Rows are points. Examples show where two turns around zero, p and q, send a point. Where does a point land after both, in the order given? Backwards means that the second turn is done in reverse. Each puzzle has new turns, and all numbers are rounded.
In the rows, 128 means zero.

Turn p:
[ 92 107] -> [122  87]
[150 147] -> [127 157]
[145 180] -> [ 98 174]
[164  97] -> [175 136]
[ 89 108] -> [119  85]
Turn q:
[167 146] -> [150 165]
[162  91] -> [177 116]
[107 145] -> [101 130]
[ 76 130] -> [ 84 101]
Where do these land?
p, then q: [101 149] -> [105 103]
q, then p backwards: [146 120] -> [143 115]
q, then p: [155 162] -> [ 97 158]
p, then q: [ 68 106] -> [145  66]
q, then p backwards: [169 103] -> [160  92]

Turn p:
[ 69 141 107 162] -> [ 73 145 121 171]
[126 135 159  76] -> [117  99 128  75]
[161 127 158 175] -> [156 180 154 124]
[161 134  95  75] -> [162  83  87 113]
[123 103 121 152] -> [132 132 150 156]
Turn q:
[160 126  99 161] -> [119 162 134 169]
[ 83 155 101 132] -> [ 81 139 117  96]
[ 97  99 182 109] -> [144  64 144 106]
[153 152 120 123] -> [144 160 123 126]
[124  71 163  80] -> [166  58 106 134]
[151 164 103 164] -> [114 184 145 138]
Where do these land?
q, then p backwards: [ 86 132  71 155] -> [ 62 165 133 135]
p, then q: [165 141 140  89] -> [159 128  83 142]
q, then p: [112  73 120 131] -> [125 127 164 173]
q, then p: [137 200 150 127] -> [129 120  92  62]
q, then p backwards: [174 133 141 130] -> [162 113 121 158]
q, then p backwards: [ 93  89 146 136] -> [ 99  98 118  92]

Turn p:
[106 112 142 183  84 191] -> [125  78 115 115  56 171]
[184  86 113 157 153 155] -> [189  95  83 137 143 140]
[ 76 131 103 119 105 117] -> [ 87 153 119 116  95 105]
[128  94 131 134 104 123] -> [143 111 127 112 106 105]
[144 155 174  89 150 118] -> [115 120 175 137 180 132]
[105 167  92  95 119 153] -> [ 75 154 106 102 139 148]
[185 171 158 114 148  88] -> [162 156 180 134 185 144]
[ 96 108 110 134 160  79] -> [127 158 119 169 119  78]
Turn q:
[158 113 114 132 191 135] -> [114 101  91 136 176 155]
[110 104 129 127 137  81] -> [ 80 135 125 131 132 100]
[ 67 155 158 175 108 133] -> [130 180 200 140 131 132]
[152 139  80  91 103 126] -> [136 121  87  92  85 136]
[ 95 131 157 142 168 157] -> [121 114 174 144 163 155]
[154 162 179  92 118 112] -> [162 104 143  91 143  78]
[158  73  91  83 103 112] -> [107  94  70 137  76 107]
[130 148 116 182  95 169] -> [175 175 135 153 117 161]
Where do these land?
q, then p: [ 69 160 129  74  70  67] -> [ 80 145 211  75 127  80]
q, then p: [106 142 123 165 112 147] -> [127 123 149 127 130 175]
q, then p: [122 145 131 147 166 128] -> [110 116 119 159 150 140]
p, then q: [176 138 117  96 138 164] -> [111  80 110 126 146 170]
q, then p: [171  76 101 148 152 110] -> [131 167  68 150  97 128]
p, then q: [124  97 109  91 158 139] -> [ 74 138 107 123 138 142]
p, then q: [129 138 185 174 101 141] -> [174 110 146 179 111 102]

Turn p:
[ 86 110 122 131 102 118 104  73  87] -> [100 160 129 101 100  90 110 112  75]
[117 111  98 125 138 138 107 117 181] -> [106 109  75 140 147 123 107 115 135]
[182 185 166 137 140 124 156 115 158] -> [191  93 160 171 113 141 110 113 154]
[107  48  98 138  73 132  96  87  83] -> [ 78 136  98  88 105  69 163 130  55]
[126 112  77 139 143 148 143 130 109] -> [120 162 103 147 152 123 162 123 115]
[107 136 164 156 147 116 154 149 144] -> [109 115 176 138 148 142 120 114 154]
[115 172 132 107 117 150 148 127 154] -> [144 134 119 129 105 156 116  93 162]
[169 152 177  82 149 109 172 141 142] -> [197 108 162 112 138 128 121 132 184]
[145  98  92 122  88  43 101 148  87] -> [101 148 128 121  95  68 142 218 127]
[141 152 182 134 100 136 143 154 126] -> [142  99 172 116  98 159 142 125 144]
[113 131 100 138 209 194  83 167 137] -> [119 142  86 144 206 208 117 133 101]
Turn q:
[105 104 197 200 156 152 174 131 122] -> [100  94 190 135 169 190 174 156 114]
[190 149 103  92 136 148  76 153 147] -> [148 168 110 141  88  96  89 167 175]
[133 186 111 115 132 131  96  99 152] -> [ 99 169  97 109 145  97  99 139 141]
[125  93 102 204  95 154 153 110 104] -> [ 93 112 126 203 134 145 177 112 100]
[131 167 193 151  96 111 175 130 136] -> [ 93 137 156  72 122 137 190 145 108]
[135 112 104 144 189 135 169 108 173] -> [150 134 103 140 188 169 149 132 172]
[119 150 144 107  64 115 121 110 179] -> [ 83 146 127  84 103  97 143  87 155]
[156 129 122  51 167 144 121 111 116] -> [180 178 121 113 119 150  74 125 137]
[102 135 128  83 113  68 108 177  72] -> [174  84 126  88  90  85 101 125  75]
[ 82 105 120 147 128 154 158 150 116] -> [114  78 119 142 127 173 132 119 113]
[104 104 128 128 133 117  92 116 114] -> [131 110 148 143 142 108  98 108 119]
[155 102  84 114 127 106  92 142 105] -> [173 125 114 166 108  87 109 123 127]
Where do these land?
p, then q: [141  78  66  97 110 109 115 135 112] -> [166  94  59 104 120 113 144 132 118]
q, then p backwards: [108 112 149 159 143 129 113 151 121] -> [147 117 160 157 135 111 119 144 140]
q, then p: [ 86  93 169 122 130 137 136  98 172] -> [141 103 122  97 156 127  86  71 116]
p, then q: [207 193 154 139 162 114 106 138 103] -> [128 138 177 174  79 125 158 203 142]
q, then p backwards: [177 130 101  80 101  80 132 137 131] -> [152 137 104  74  95 128 161  85 107]
p, then q: [ 93 108 127 155  87 140 116 120 172] -> [108  99 123 141 145 130 114  63 116]
q, then p: [132 177 108 148 191 113 126 162 148] -> [120 135  96 136 179 151 143 180 170]
p, then q backwards: [ 98 119 152 173 124 179 174 116 144] -> [ 89  76 140 141  88 124 152  86 140]
p, then q: [101  80 117 157 142 165 143  88 106] -> [148 145 122 117 178 142 118 113  65]
p, then q backwards: [ 74 133 170 157 117 106 159 121 134] -> [106 103 177 123  94 142  92 104 150]
p, then q backwards: [192 174 159  63 126 135 123 172  82] -> [186 119 160  84 185 119 176 186 118]
p, then q: [127 138  64  88 103 128  93  97 109] -> [125 133  58 135  97  81 128 133 100]

Turn p:
[158  84 134 157 119 159 175  66 127 123 124 112] -> [194 116 138 136 109  93 153 109 120 151 143  73]
[118 119 150 129 154  34 150 211 125 139 149 145] -> [ 92 164 189 188 177 134 119 142 174 113 119 187]
[169 111  84 113 119 198 152 106 168  80 114  94] -> [201  84 111  91 123 135 179 137  91 106  97  97]
[119 117 152 127  66  57 144 169 114 159 162 177] -> [113 152 170 159 120  94 104 148 157 170 140 216]
[102 160  73 139 131 118  88 104 117 166  87 148] -> [ 86 125  46 129 137 137 123 116 141 169 116 126]
[ 79 153 104 138 135 109  89  88 146 134 151 145] -> [ 84 157  78  94 142 101 140 125 138 132 156 133]
[159 168 129  75 157 144 130 107 109 109 122  83] -> [137 149 133 100 139 171 112 159  86 123 101  76]
[148 162 156 109 154 167 165 141 148 138 128 129] -> [138 152 146 135  82 174 151 137 117 104 117 112]
[164 120 119 159 118 166 128 104 122  68 116 161] -> [174 110 120 114 129 127 146  68  76 131 135 135]
[140  57 194 122 120  79 104 169 141 166 146 143] -> [133 135 191 138 120  96  72 114 208 110 123 163]
[110 186  95 165 126 121  90 147 104 156 155 114] -> [ 98 139  63 154 143 145 101 158 117 119 168 149]
[119  73 141  87 151 195 152 123 110 104 121 105] -> [146  70 180  90 117 155 147 125 129 123 136  74]
[ 77 154 134 143 113 116  98 128 133 120  90 105] -> [ 66 110 101 136 127  98 116 129 108 113 113 121]
Turn q:
[137 161 142  96 146  82 130  98 161 124 146  73] -> [147 110 120  98 121  89 140  91 139 193 140  96]
[160 143 158  95 150  95 126 167 183 181  71 112] -> [176 155 133 100 100 103  90 133 166 186 157 185]
[ 72 129 156 163 149 155 171 163  79  99 136 152] -> [ 74 181 169 147 187 134 140 153 134 100 113 114]
[ 76 154 145 151 158 100  80 137 151 126  99 149] -> [122 173  94  80 140 117 118 110 180 109 103 136]
[148 124  81 135  83 171 119 161 102  84 153  93] -> [105 107 136 125  98 138 122 174  73  91 159  77]
[137 107  69 172  86 133 154 101 130  76 146 120] -> [127  69 140 150 120 104 158 142 114  61 134  87]
[171  90 140 176 144 115 127 165 148 122 178 122] -> [109  98 176 107 133 150 117  94 137 101 190 138]
[ 71 130 145 125 130 163  71  65 162 173  91  96] -> [108 142  82 123  53 143 147 115 182 158  60 130]
[171 151 140 116 188  83 124 101 134  83 111 107] -> [181 106 117  96 172 131 138 122 169 166 155  90]
[138 163 125 105 123 124 146 154  81 164 139 160] -> [126 160 109 166 161 124  95 127  86 143 142 146]
[151 132 146 114 149 148 115 127 132 187  94 164] -> [154 158 107 155 117 163 110 125 146 149 129 181]
[ 90 120 105  64 115 161 102 120 194 131 145 124] -> [129 142 105  86  66 120 189 125  90 142 108 153]
[160  88 125 106  75 116 128 116  82 115 124 142] -> [147  76 141 143 141 146  96 147  80 119  97 131]
[ 90  82  73 130 130 134 146 163 105 148 135 148] -> [ 74 116 116 138 144 115 142 166 106  96 133 179]
[148 145 169 172  93 140 182  82  77 107 152 160] -> [141 126 175 207 168 142 120  96 116 103 100  81]
Where do these land?
p, then q: [174 148 106 117 112 130 122 108  93 115 176 183] -> [145 150  87 174 135 169 121  98  83 147 154 143]
q, then p backwards: [133 138 131 137  98 135  90 137  96 105 145 183] -> [166 166 137 130 162 139  94 143 130  91 121 105]
q, then p: [142  79  89 133  92 154 157 111  76  81 109 112] -> [134  55 179 174 152 132 115 112 135  89 134 130]
q, then p: [127 176 118  91 137 125 145 172 169 195 114 148] -> [124 195  87 137 126 140 118 135 121 171 146 191]
q, then p: [106  88 104 164 163 113 147 175 140 115  70 154] -> [110 152 165 112 143 150 170 102 135  78 104 188]
q, then p: [139  87 156 122 124 109 134 113 169 146 109 126] -> [148 140 146 115  89 110 125  97 152 144 101 143]
q, then p: [154 150 137 168  54 154 102 162 143 121 143  80] -> [122 102 133  97 125  71  59 162  81 112 140 141]
p, then q backwards: [106 200  69  82 153  91  96 155 156 124 113  87] -> [ 52 106  99 114 151 150  91 140  53 106 102 161]
p, then q: [123 155 203  80 121 114 138 113 126 132 126  92] -> [118 168 137  90 115 117  67 137 121 151  92  91]
q, then p: [ 69 116 163  89 123  90 143  95  95 146 139 158] -> [ 82 136 109 155 129 148 136  78 153 169  96  83]
q, then p: [ 88 144 157 126 148 114 105  49  87 121 102 103] -> [121  96  77 153 122 123 152 137 166 116  69  73]
p, then q: [114 136 151 174 151 178 199 150 138 162 180 153] -> [117 135 203 171 110 112 142  80  89  87 151  89]
q, then p: [156 116  99 154 187 149 130 100 201 114 148 125] -> [192 150 162 112 106 101 196 160 125 131 144 134]
q, then p: [140  74 115 122 128 189 146 142 122 124 134 105] -> [122  85 172 150  88 131 135 133 126 117 165 153]
q, then p: [149 112 121 160 130  75  65 136 108 119 110 111] -> [135  98 116  54 158 126 119 126 160 102 107 128]

Turn p:
[127 141 117 103 144  68 137 137 128 152 123 209 122 128] -> [106 103 111 154 143 136 124  81  77 155 144 127 122 191]
[157 133 140 116 122 137 106 171 116  79 138 117 134  71] -> [123 120 151  63 133  87 117 134 136 124 150 135 177 133]
[166 143 146 168 152 142 128 172 142  73 196 129  69 122] -> [160 111 151  97 157  93  78 206 124 167 175 149 124 134]
[136 104 135 177 136 126  83 133 185  37  98 152 150 133] -> [213  92  99 130 115 110 111 114 173 107 185 160 168 134]
[138 151 186 131 204  68 132  64 154 138 166  76 108 102] -> [ 83 110 200 202 118  62 123 158 160 107 155 142  78 147]
[116 144 133 129  83 100 168 122 108 155 101 115 160 153] -> [121 175  99 145  98 128 156 121 119 126  78 119 126 155]
[160 100  99 161 129 110 169 132 144 177 119 106 176 136] -> [130 112 135 153 110 155 143 132 164 155  50 146 138 153]
[139 107 144 117 144 176 151  90  76 118 128 126 128 156] -> [129 150 147 131 128 152 178 150  98 120 134 166 122  82]
[117  91  95  88  86 147 122 130 104 157 109  43 120 181] -> [132 141 115 101 143 163 167 159 135  62  54  84 103  98]
[124 171 128 128 157 145  98 111 110 132  95 150  88 122] -> [122 131 124 132 149 103  99  89  94 119 144 151  99  91]
[ 97 131  61 143 101  71 137  77 149 127 132 164 155 100] -> [137  94  94 175 115 103 167  76 142 180 125  74 137 141]
[113 131 156 151 143 127  79 165 107 111 160 134 134 102] -> [134 144 159 128 156 113  85 134 126 122 160 117 180 128]
[127 175 119  81 103 154 105 166 121 140 159 150 162 126] -> [126 171 155  69 140 150 119  89 119 148 139  93 127 150]
[137  92 189 119  95 195 101 119 143 161 110 100  94 129] -> [115 129 141 103  69 169  88 159 118  72 126 129 119  72]
[ 67 106  72 108 120 154 203 130 133 162  88 150 120 159] -> [ 91 136  38 138 145 194 166 118 133 156 101 127 100 112]
Turn q:
[166 149  39 157 125 113 122 196 134 110  89 158 138  81] -> [146  97  47 201 147 115 120 117  70 123 103 154 171 118]
[104  94 159  94 132 122 157  81 105 115 134 173 144 107] -> [110 131 156  78 126 137 128 114 157  94  98 181 119 155]
[126 165 145 106 117  95  96 174 129 160 130 108 155 161] -> [135 180 130 115 126 128 103 161  87 171 140 108 156 114]
[153 148 166 108 160 110 112  48 156 137 128  86 103  85] -> [ 91 109  98  51 139 133 130  89 173 129 153  74 134 136]
[183 102 134 200 122 117 151  86 152 132 153  95 156 133] -> [ 78  66 144 128 160  96 186 147 142 159 154 120 131 117]
[124  89 195 168  90 164 153 118 170 123 144 173  67 149] -> [161 154 152 144 135 109 190 104 208 155 151 166  74 131]
[132 161  70 129  90 120  72 154  90  82 136 136 170 121] -> [148 103 119 160 154 188  87 150  74 120 147 157 175 110]
[174 139 111  74 121 129  98 126 105 164 115 113 105 167] -> [153 135 126 115 122 160 122 129  89 165 123  78 127 185]
[165 107 137 123 209 132 166 153 109 107 152 130 107 118] -> [134 118 131 118 182  84 133 112 114  92  76  98  85 125]
[135 128 150  96  95 187 148  84 138 104  58 106 153 104] -> [154  97  89  78  71 152 172 160 150  86 148 139 129 148]
[ 45 100 108 108 201 142 124 150 178 138 119 153 161 131] -> [ 89 163 104 153  95 110  63 170 170 102  68 136  96 107]
[107 112 142 156 167  90 116 121  72 146 128 108 119 171] -> [132 118 204 124 126 106 102 123 133 145  96  90 153 117]
[119 127 159 116  97 162 126 138  77 167 150 117 100 123] -> [159 135 168 103  95 139 130  94  97 147 148 132  89 122]
[ 97 119 100 137  66  89 129 145 175 104 150 122  81 119] -> [122 156 120 186 138 108 109 102 149 124 202 154 144 151]
[ 89 180 106 147 127 148 152 145 130 131 133 143 160 151] -> [107 162 134 165 104 155 146 148 109 108 114 133 139  83]
Where do these land?
p, then q: [148 166 183 162 119 132  65 106 132 102  62 134  41 133] -> [165  84 135 129 213 161  71  72 119 137 149 165 180 149]
q, then p: [ 84 117  94  77 126 149 144 111  91  93 155  83 105 106] -> [183 135 139 110 133 104 145 171 110  92 189 107 136  97]
p, then q backwards: [129 166 156 105 129 135  49 139 189  93  92 163  80 109] -> [ 98 101 133  94 117 129 103 136 111 105 146  59  85  39]
p, then q backwards: [ 46 156 113 124 121 144 118 130 100 105 149  97 157 129] -> [125 187 165 136 151 100 136 137 181 109 144 120  94 155]
p, then q: [124  91 162  97 121 132 131 137  92 134 166  97 161 103] -> [134 169 138  99 111 112 137 174 119  91 144 146 124  87]
p, then q: [169 121 139 132 134 152 128  97 148 134 132 147 155 184] -> [165 123 124 123 140 144 192 108 131 148 130 141  96 139]
q, then p backwards: [111 151 117  91  92 108 145  91 142 150 151 104 128  89] -> [106 139 172  73 124 136 135 143 137 126 109 168 134  97]
q, then p backwards: [122 130 157 152 179 139  89  87 163  88 110 105  86  79] -> [ 83 122  73 124 126 150  87 138 196 103 101  94 126 100]
p, then q: [158 121  93 148 115 116 142 151 115 142 100 116 193 140] -> [127 125  98 118  98 137 180 167 141 133  91 124 157 153]
p, then q: [153 103 107 145 112  88 178 176 148 153 171 112 150 176] -> [174 150 120 166  92 106 160 185 113 163  99  85 114 136]
p, then q: [102 135 192 129 143 166 136 112 160  93  61 142  88 105] -> [107 133 120 173 171 179  86  87 131 115 157 195 128 133]
p, then q backwards: [159  68  74 141 109 111 145 153 123 171 126 158 151 164] -> [184 141  87 123 137 147  95 103  86 134  89 180 139 151]
q, then p: [121 148 114 119 121 112 156 122  86  73 164 143 128  91] -> [141 132 143 139 140 113 169 120 120 131 197 163 149 106]
p, then q: [131  95 120 195 126  97 121 138 119 176 113 198 155 182] -> [150  48 141 150 109 165 178 153 119 181  85 123 131 101]
q, then p: [107 155 133  66 181 115 146 122 103 132 135  97 124 111] -> [135 153 128  98 147  83 162 115 131  68 148 107 114 110]
p, then q: [185 125  93 161 119 153 155 176 137 209 162 153 146 146] -> [184 126 107 101  49 148 139 146 131 193  87 109 101 135]

Turn p:
[ 84 107 136 109 179 103 127  68 146 109 133  86  73 158] -> [170 103  89 155 199 128 132 131 115 144 135 135 104  56]
[136 151 160 129 146 114 135 102 121 115 144 124 103 185] -> [148 127 134 105 146 105 138 105 121 131 149 169 101  85]
[118  79 135 104 178 118 159 159  98 134 112 170 209 163] -> [101  90 203 123 142 171 119 178 150  84 186 138 135 131]
[117  86 132 143  86 169 165 150 158 110 186 149 106  89] -> [105 198 104 153 132 140  56 118 140 138 139 110 103 162]
[144 169 105 126  83  76 134 122 146 148 123 109 118 126] -> [162 111  85  98  72 115 134 117 132 117 110 115 120 122]
[137 149 111 102 167 134 114  92 140 141 150 140 106 150] -> [104 132 113 104 158 118 151 124 108 114 121 121 116  76]
[135 159 130 185  89  96  83 125 144 177 107 145 155  97] -> [119 109 102  97  68 170 145  92 139 146  89 143 175 152]
[133 179  92 151  69  88  74  78  94 147 135 108 146 109] -> [152 122  89 104  49 129 151 119  66 148 105 130 183 110]
[148 130 155 136 115  99 102 146  79 131 102 145 124  67] -> [117  93 127 147 106 107 134  85 121 131 145 119 184 175]
[146 148  96 163 128 122 137 180  84 176 112 125 151  89] -> [137 123 170 124  84 156 151  95 122  99 112  82 154 175]
[106  87 152 174  76 190 103 188 137  85 169  90  63  93] -> [132 188 114 190 143 124  91  95 105 209 114 123  80 207]
[102 164 113 126  87 140 131 166 103 164  88 170 157 105] -> [ 99 138 148 148  51 141 166 129 165 121 132 108 154 148]
[153 120  99  96 161 111 101  98 157  92 110 126  92 191] -> [135 108  86 102 181 102 172 167 107 112 132 157  90 107]
[118 119 161  69 174 134 125 114 165 106 155  96 141 152] -> [111  93 143 127 175 101  91 161 128 144 117 133  91  77]
[117 124 125 132 170 174 180 124 163  54 138 118 119 131] -> [137 171 142 173 184 107  94 151 139  91 101 158  94 118]
[153  79 146 104 142 178 177 136 113 159  84 148 186 143] -> [117 142 198 100 156 135 124 179 188 117 160 109 162 147]
Turn q:
[ 92 119 158 106 142 110 121 115 125 107 137 150 160 113] -> [144 106 154 145 132 118 119 172 122 150  94 142 122 135]
[141 150 145 157 141 116 139 144  63 110 149 111  79  98] -> [122 141 166  58 156 146 135 132 129 101 158 161 118 150]
[151 132 114 121 137 160 125 146 116 143 112 149 108  59] -> [105 119 104 123 125 146 101 138 145  72 133 156 152 164]
[147 126 111 169 172  78 121 160 174 180 116  81 191 132] -> [130 146  90 174 140 165 150  65 133 198 118 140 102 184]
[ 72 111 117 133 150 164 111  82  80  77 139  86 116 173] -> [123 162 178  78 107  48 126 125 120 163 112 147 152  93]
[116 111 142 140 160 106  91 175 140 103  97 176 123 126] -> [183 115 160 152 143 156 116 123 146 127 113 129 179 155]
[138  79 129 133 124 153 120 167 167 117 168 115 154 125] -> [142 158 133 156  68 136 118 138 160 143 138 105 112 158]
[ 59 122 149 121 129 140 137 125  96 166 118 115 127 172] -> [108 168 143 130 152  93 167 151  85 148 105 109 159 124]
[165 133 201  88 108 129 107  83 127 121 114 101 141 168] -> [118 145 158 177 136 132 146 141 126 128 133 159  94  41]
[125 141  65 109  37 108 134  99 186 126 118  95 129 131] -> [ 88  86  94 131  82 140  91  87  80 144 137  68 104  84]
[134 187  97 102 129 140 134 121 143 143 167 134  75 107] -> [ 72  96 120  96 158 117 111 123 166  96 140  91 116 130]
[132 145  89 138  88 123 126 121  47 154 105 196 147 164] -> [142  85  82  85 129 138 196 155 101 127 138 136 193  96]
[135 131 224 154 136 156 127  41 188 164 166  77 114 135] -> [101 200 145 154 141 113 141 115 149 100  54 127  24  80]
[173 153 103 145 137 122 169 194 126  72  90 160 146 104] -> [189 112  88 113 148 166  74 133 140 132 192 145 150 152]
[139  79  76 103 133 116 158 146 142 137 125 174 110 112] -> [152  81 106 148 103 102 129 122 120  91 155 105 144 176]
Where do these land?
p, then q: [139  60  96 117 129 169 127 183  89  95 104 125 154 130] -> [158 197 162 119 163 135 170 141 156 168 164 100 135 126]
q, then p backwards: [153 103 108 131 109 180 154  88  91 126  99 103 170 157] -> [120 173 124 116  73 117 113  68 118  94 144 153 106 154]
q, then p: [146  74 130 136 157 176 117 144 110  75 119  74 119 139] -> [ 89 123  99  88  63 103 108  93 125 137 127 171 135 102]
p, then q backwards: [133 169  91 128 158  91 104 103 175 128 165 162 128 147] -> [154 156 127 148  79 139 131  59 113 159 112 129 120  96]
p, then q: [134 161 134 112 124  85 111 113 176 116 117 155 129  83] -> [150  88 119 134  82 117 102 102  91 147 106 118 159 135]
p, then q backwards: [119 169 108 100  83 113  84 125 155 155 169 115 104  95] -> [102 125  75 143  77 144 135  87 166 150 138 109 165 136]
p, then q: [159 139 123 169 118 148 169 179  90 102 101  94 123 166] -> [168 134 142 134 175 146 156 129 148 101 170 121  90  68]
p, then q: [113 171 128 122 135 137 122 112 155 152  98 178  66 110] -> [131 102  84 107 139  91  78 100  94 139 101 107  98 143]
p, then q: [171  84 170 134 130 190 179 143 130  89 145 110 108 150] -> [126 111 172 147 206 141 158 103 195 138 117 123 118 116]
q, then p: [127 103 169 163 116 196 129 142  59  55 134 133 146 167] -> [ 63 106 144  94  51  62  97 103 147 102 110 110 120 155]
p, then q: [127 118 165 129 158 190 129 162 107 145 115 108 156 187] -> [131 171 152 171 192 137 145 165 140  90 115 117 100 138]
q, then p: [ 92 152 134 152 137  77  93  90 171 142 118 113 104 100] -> [149 117 125 150 185 121 175 139 155 161 136 140 177 108]
p, then q: [177 112 152 150 139 142 128 147  90 151 126 128 166 106] -> [132 146 150 170 134 115 154 164 131 163 116 144 115  86]
q, then p backwards: [ 95 179 115  77 162  61 130  92 127 141 158 134  90  78] -> [171 107 164  87 209 117  85 185 159 117 129 120 144 122]
p, then q: [ 67 149  99 146 132  99 145 114 175 158 166 147 126  76] -> [ 98 144 102  92  75 130  63  96 120 120  92 143 161 109]
p, then q backwards: [101 114 133  75  72  54 141 135 140 170  99 134 207 153] -> [165 127  85  93  68 144 103 149 109  65 191 182 161 103]
p, then q backwards: [122 117 122 135 116  67 112 103 134 176 146 163  80 132] -> [183 161  70 159  89 120 143 132 132 148 114 128 132 144]
